Each point is reached from the start by the listed moves, each made 0, 1 or 2 times, or once backwards (-1), plus a little noise. Say if it took an odd or an even number of moves. Then give how often each move was made.

Moves:
(1): -.18 -.15
(2): .13 -.36
Start: -.12 -.25
Points:
-.16 -.74 => even (1, 1)
-.34 -.90 => odd (2, 1)
-.30 -.38 => odd (1, 0)
-.43 -.02 => even (1, -1)

Moves:
(1): -.01 .23 .19 -.09 .03 -.21 -.11 -.03 -.27
(2): .13 -.26 .09 .15 -.10 -.26 -.18 .26 -.01
(3): -.21 .12 -.33 -.22 .14 -.07 .13 -.06 -.43
(4): -.08 .05 .29 -.09 .02 .05 -.19 .10 .08
(5): .00 -.01 .00 .20 .05 .00 -.12 -.03 -.10
(6): -.16 -.23 -.04 .04 -.01 -.16 .19 -.26 -.09
(7): -.08 -.06 .05 .01 -.13 .15 .07 .07 -.06
(8): -.02 -.07 -.18 .00 -.22 -.17 -.19 -.11 -.06
(9): -.12 -.01 .01 .04 .02 .01 .14 .12 .11
Start: .08 -.02 .01 .03 .10 .03 .01 -.14 -.10
Points:
-.83 -.69 -.30 .05 -.26 -.22 -.05 -.53 -.45 => odd (-1, 0, 1, 2, 1, 2, 1, 2, 1)
-.42 -.94 .32 .32 -.61 -.10 -.16 -.34 .54 => even (-1, 0, -1, 2, 0, 2, 1, 2, 1)
-.62 .89 -.46 -.80 .38 .29 .65 .04 -.84 => odd (1, -1, 2, 0, -1, -1, 1, 0, 2)
